Each point is reached from the start by the listed moves, each made once or not at all, plus a little noise. Is the number of moves made odd or even? Then give how often each move was made.

Moves:
(1): [ 38  -7 -15  15   4]
(2): [  8  35 -16  -6  28]
Start: [25 19 13 26 -3]
Points:
[60 14 -2 39  2] -> odd (1, 0)
[35 52 -3 19 24] -> odd (0, 1)

Moves:
(1): [ 23   0   5 -12   6   3   6  -8  -4   1]
(2): [ -4  27  -4  -9   6  -8  -3  -2   7 -12]
(3): [ 1  2 21  4 -2 -9  7  5 -1  4]
(4): [ 7  5 -4 19  4  0  1 -7  1 -7]
(5): [-7  1 -3 -2 24 -2 -2 -4 -5  6]
(6): [-4  4 11 -1 -1 30 -4  2  7  2]
(7): [-6 -5 -2 -1  1 -1 21 -5  5 -4]
(8): [ 10   9 -16   5  16  -6   2  34   2 -13]
Start: [ 15 -22  -7  -2  16 -12   6  12  11 -17]
Points:
[ 33  -9  10  -8  60   5  35  37  14 -20] -> even (1, 0, 1, 0, 1, 1, 1, 1)
[ 56  -5   1  15  40 -24  21  36   9 -31] -> even (1, 0, 1, 1, 0, 0, 0, 1)
[ 45  12 -22 -17  43 -22  11  36  16 -40] -> odd (1, 1, 0, 0, 0, 0, 0, 1)

Moves:
(1): [ 31  -3  19   3   8  14  15 -14  12 -11   9   6]
(2): [ 14  35 -11 -12   0   1  10   5   1   0  -7 -11]
(3): [-10   4  21  -3  -8   0   6  -3  -7   0  -4  -7]
(4): [-3  9  0 22 10  0 -4  5  2  7 -6 -4]
(5): [  0   6   5 -14  25  -2  -9  -8  10 -10   1  -2]
(6): [  6  -2   5 -11   7  33  -1   3 -15   3   2  -2]
(7): [ -5  -9 -15   9  12  -7  28  -8   8   4  -2  -6]
(8): [  9  -5   2   2  17 -15  10  31  -3   2  -2   0]
(9): [-9  4  4 -1 -1  6  9 10 31 -4 10 22]
(10): [  7  10   3  -5   7  -5  -7 -13   6  35   7  12]
(11): [-11   7 -14  11   7  -8  13  -7 -21  -9  37   0]
(12): [ -5   6  -5  -3  -2  -5  -1  -3  -6  -8 -11  24]
Start: [ 10 -10 -18   9   4   0 -13 -22  -5  -6   4 -14]
Points:
[ 18  45 -10  11  60  31  53 -42  11 -32  35   6] -> even (1, 1, 1, 1, 1, 1, 1, 0, 1, 0, 1, 1)
[ 36  39 -16   6  44  17   4  19  18  39   9   5] -> even (0, 1, 0, 1, 0, 1, 0, 1, 1, 1, 0, 0)
[-25   5 -17  -3  44  16  32 -36  -5 -29  37  15] -> odd (0, 0, 1, 0, 1, 1, 1, 0, 1, 0, 1, 1)
[ 45  15 -17  -1  29  48  48 -26  32 -12  18  -6] -> odd (1, 1, 0, 0, 0, 1, 1, 0, 1, 0, 0, 0)
